Each row of a before or after table is a point. The points were changed in one or more steps. Then noise was added and the rows were shuffled. The steps act on columns, c1 being the first. Name the steps. A step turns or swaps two columns, mirrors them in a line or flattens them onto one, adds a multiple of one to another, or multiplies or shifts one. Angles are multiples of 10 degrees, from the lower column toward the higher: turns from -170 to 170, lines from 10 to 170 but not 90. Use the fewest steps. Two steps may share a column if one is a turn and the other turns, adds or multiplies; they go together, in the order done. Otherwise the lowest column goes first.

Before (8 x 3):
[[  6  12  -2]
 [  2 -16 -12]
 [ -7  24  33]
 [ 28  16  39]
 [ 10  13  41]
 [ -4   4  43]
 [ 10  20 -76]
 [ -1  16  38]]
After (8 x 3):
[[ 10 -21 -70]
 [  6 -12   1]
 [ -8 -23  29]
 [ -4  -4  41]
 [  2  16 -11]
 [ -1 -17  38]
 [  9 -13  46]
 [ 28 -16  54]]
Steps: add 0.5 times c1 to c3; multiply c2 by -1

Before, 8 rows:
[[ 12 -30 -11  10  -7 -43]
 [ 35 -28  -4 -21   7 -60]
 [-12  13  23  31  -4 -67]
 [  3 -38   9 -54  18  11]
 [ 29  18  24  10  34  17]
 [-18 -15 -28 -47  15  18]
 [ 18  22  -9 -49  10  18]
 [-24  14  37  28 -36  16]]
After, 8 rows:
[[-25   7  -6 -18   5 -71]
 [-19  29  32  21  23   6]
 [ 13  19  18 -26  14  44]
 [ 24  -2 -22 -25  -2  45]
 [ -9 -11   3 -32 -12  44]
 [-42 -10 -16  31  -8  -5]
 [ 12 -11  34 -54 -12 -32]
 [ 13 -22  10 -21 -14 -39]]
Steps: turn c1 and c3 by 80 degrees; flatten c2 and c5 onto the line at 40 degrees; turn c4 and c6 by -40 degrees

Before, 14 rows:
[[ 45 -25  12  17 -23  14 -15  15 -31]
 [  8 -39  42 -47  46  32  34 -15 -19]
 [ 27  -1  23 -34 -10  14  43   8  50]
 [ 27  22  25 -32  -9 -10  42  24  11]
 [-22 -19  40  13 -28  32  42  -1  48]
 [ 26 -57  -5   1 -28 -40  52  47  30]
 [ 32 -36 -29  11 -26  -1   3  18  -8]
 [ 48   5 -12  11 -13 -26 -13   1   7]
 [ 26  21  11  -3  12 -22  12  31  40]
 [-10   0  40 -37 -11  22 -18  42  37]
 [ 15  -8  -8   1  32  36  12  -6 -14]
 [  5 -30 -27   8   4  27 -21  19   8]
 [ 44  27 -26  -5 -18  37  30  34 -32]
 [-11   8 -18 -54  34  14  -6  12 -25]]
After, 14 rows:
[[  5 -34 -26 -27  10 -11 -19  13   9]
 [  8 -44  46 -37  33  43  38 -37 -22]
 [ 48 -25  10 -10 -12 -25 -11  26 -29]
 [ 50   5 -11  26 -12  -7 -15   8   5]
 [ 33 -37 -30   2 -11 -11   0  28 -10]
 [-13   6 -14 -22  36  54  -2  -7 -22]
 [ 26 -56  -4  45   1   8  57  59  31]
 [-21 -22  42 -29 -26 -15  41   9  45]
 [ 27  -3  21 -20  -5  29  45  13  51]
 [ 44  27 -27 -38   3  -1  29  34 -34]
 [ 16  -3  -8 -34  22  -9  10 -20 -16]
 [ -8  -1  40 -29  11  31 -19  40  34]
 [ 27  22  23   7   2  28  42  25  14]
 [ 28  21  14  19  29  10  14  20  41]]
Steps: mirror c4 and c6 in the line at 140 degrees; turn c5 and c8 by -30 degrees

Before, 11 rows:
[[-69  -5 -32   2 -37  34  35 -12 -13 -32  -5 -17]
 [-30  20  10   8 -54 -39  21 -33   1   5  -4  -1]
 [-13 -36  16  18 -38 -45 -27 -30  -8   2   4   3]
 [-49  -9  16  -4 -16 -16 -19 -16 -23  31  -1  23]
 [-27   6  31 -20 -37 -12 -26 -31 -15 -17   6   1]
 [-64   1 -23 -14 -27   9  45  12  40 -45  14  17]
 [ -7  -8  10  -2 -17  -8 -22 -35   5   7 -35  24]
 [-19 -17 -29 -68  14  15  33  32  58   4  -2 -32]
 [-39   2 -42 -40  48  29  15  -2  65  -1  20 -31]
 [ -7   0  26  18 -30   6   1  -4   4   9  10   4]
 [-32  18 -32   2 -34  -4 -18   4 -12 -11   2   7]]
After:
[[ 61  -1  -3 -28  14  15  46  11  40 -44 -27  21]
 [ -3   0  33   3  10   9   2  -3   8  11 -30   6]
 [ 33   8  22  24   7 -20 -27 -31 -15 -17 -37   2]
 [ 26  17 -14 -35   6  -5 -17   3  -9 -11 -34  11]
 [ 58  -9  -1 -48  -5  54  37 -11 -14 -31 -38 -25]
 [ 48 -17 -51  20  -1  26  33  32  60   7  14 -42]
 [ 24  19  22  -9  -3 -62  21 -35   4   4 -51  -1]
 [  4 -36  27  -7   1 -73 -26 -28  -7   1 -40   5]
 [ 57  -1 -40 -14  21  45  15  -3  64   0  48 -41]
 [  7  -7   8   7 -34 -12 -24 -36   5   9 -17  33]
 [ 46 -10  26  -5   0 -25 -19 -17 -23  33 -19  30]]
Steps: turn c1 and c4 by 150 degrees; turn c3 and c4 by 40 degrees; swap c5 and c11; multiply c6 by 1.6; multiply c12 by 1.3

Before (8 x 18):
[[ 28 -48 -16 -35  15  11   0  34 -32  -8  -2 -30 -19   2  12 -29 -49  23]
 [ 32 -16  23 -28 -18  27 -41 -12 -10 -36 -37  18   5  10  -8 -15   5 -53]
 [-38  15 -18 -24  -7 -30  15  23   0 -11 -67  27   4   2  24  55  19 -13]
 [ 19 -14 -17 -17  13   7   1  21  17 -15 -33 -18  -1  28  41 -14 -31 -12]
 [ -4 -11  52  31 -17  33   9 -33  24  22  12  38  24  16 -18  52  -3  33]
 [  7  29  23  30   4 -37  39 -43  46  20  11   0  29 -31  -4  54 -23 -35]
 [-17  -4  -8  39  32  41  36 -24 -18 -41  -4  13  11   9  -3 -19 -29  -4]
 [ 24 -49 -25 -18  25  33  -6 -33  -1 -45 -53  14   0 -30  36  42  15  -4]]
After:
[[ 19 -32 -24 -29 -20  -2 -57 -12 -28  39  27  20  10  13  13   7   4 -55]
 [ 13 -31 -48  28 -15   7  -8 -33  22 -24 -10  40  27  30 -13 -57  -4  35]
 [-26 -38   0  41  33  17  15 -23  -3  41  -6  15  12 -12  10  15 -25  -5]
 [ 27 -15 -14 -17  12  -8 -21  19   2  21  32 -16   2 -29 -26  32 -31 -11]
 [ -2 -32   7 -36  15 -33 -22  33 -45   8   2 -28  -6 -13   6  32 -51  25]
 [ 33  50   9  31   4   5  19 -43  29 -25  -9   1  22  37 -24 -49 -26 -37]
 [-33  30  10 -24  -6  -2  -7  24  21  22  61  25  -1 -17 -49 -34  19 -13]
 [ 20 -55  38 -22  23 -27 -24 -33 -17  55  45  15  13   0 -53 -18  16  -4]]
Steps: turn c1 and c9 by -40 degrees; add -0.3 times c2 to c13; turn c2 and c6 by 60 degrees; turn c3 and c14 by 130 degrees; shift c7 by -20; turn c10 and c11 by 170 degrees; turn c15 and c16 by 150 degrees

Before:
[[ 10  47  -6  19 -43 -18 -65 -20 -50   4   7 -33 -19 -51  32  48  24   6
    2   1  29   8 -50  13]
 [-33   9   5 -11  -8 -48   9 -15 -22  -1  25 -35   3  17 -11 -10  -6  14
   12  30  15  11  12  18]
 [-12  40 -29  14  18 -53 -11  26  15  10 -43  -3   0  -3 -26  41 -42 -19
  -16 -46  33   9  26  11]
 [ 11 -13 -24   3  15 -33 -12 -24  31 -10 -44 -23 -11 -36   1  26 -36 -36
   12 -41 -40   2 -20 -12]
 [ 29  -1 -32 -12   6 -10   3 -22  28  -3   5 -21   2 -36   5 -22   9  -4
   27  30 -17  -2 -53  11]
 [-17  40 -36   7 -19  12 -46  -5 -46  17  -9 -53 -22  15 -34 -14 -46 -15
  -27 -37 -25 -23 -27 -44]
 [ 20 -13 -36 -14  -3   5  11  24 -23 -19  11  11  -6 -43  35 -16  16  10
   38  20 -23  52  11  -8]
 [ -5  14  -6 -17 -10   8 -10 -22  13 -32  23 -28 -18 -32  39  48  -1  37
   25  20   7  28 -16  30]
 [-38 -19  35  -9  10  -1 -29  20  16   7 -27 -33  34  32 -13  -5  25  30
  -16 -14  27  21 -42  -9]
 [ -4 -10  35  42 -54 -24  12   4   0 -31   9 -10  29 -29  16  18  32 -33
  -25 -41  37  15  22 -17]]
After (10 x 24):
[[  28   -1   11  -10    5  -21   10  -23   36    7    4  -21  -29  -36
     5  -22    8   -4   27  -27  -34   -2  -53   11]
 [ -33    8   -9   -8   -7  -96    5  -15  -29    7   24  -36    4   17
   -10  -11   -5   15   12    4  -40   11   13   18]
 [  11  -13   24   -5   15  -67    0  -24   40   -9  -43  -23  -15  -36
     1   26  -36  -35   12  -24   40    3  -21  -13]
 [ -38  -18  -26    0   10   -2  -49   20   21   12  -27  -32   14   32
   -14   -5   24   30  -16   30   13   21  -42  -10]
 [  10   47   48   15  -42  -36  -46  -20  -65  -11    8  -34    5  -51
    31   48   24    5    2   26  -21    9  -50   13]
 [  -5   14   21  -36   -9   17    0  -22   15   -7   23  -28    5  -33
    40   48   -1   35   24    0  -32   29  -15   29]
 [ -18   40   55   17  -19   25  -22   -6  -60    5   -9  -53  -21   15
   -34  -14  -46  -16  -26  -11   40  -24  -28  -44]
 [  -3   -9  -43    3  -52  -48  -12    5    0  -51    9   -9   16  -31
    15   19   32  -32  -26   49   28   15   21  -17]
 [ -12   40   18   17   17 -106   -2   26   19   -5  -43   -4  -26   -2
   -27   40  -41  -19  -16   46   44    9   25   12]
 [  21  -12   15  -25   -3   11   21   25  -30   -2   11   11  -27  -45
    35  -16   16   10   38  -29    0   51   11   -8]]
Steps: turn c3 and c13 by 120 degrees; turn c3 and c7 by 30 degrees; turn c4 and c10 by -50 degrees; multiply c6 by 2; turn c20 and c21 by -110 degrees; add 0.5 times c8 to c21; multiply c9 by 1.3
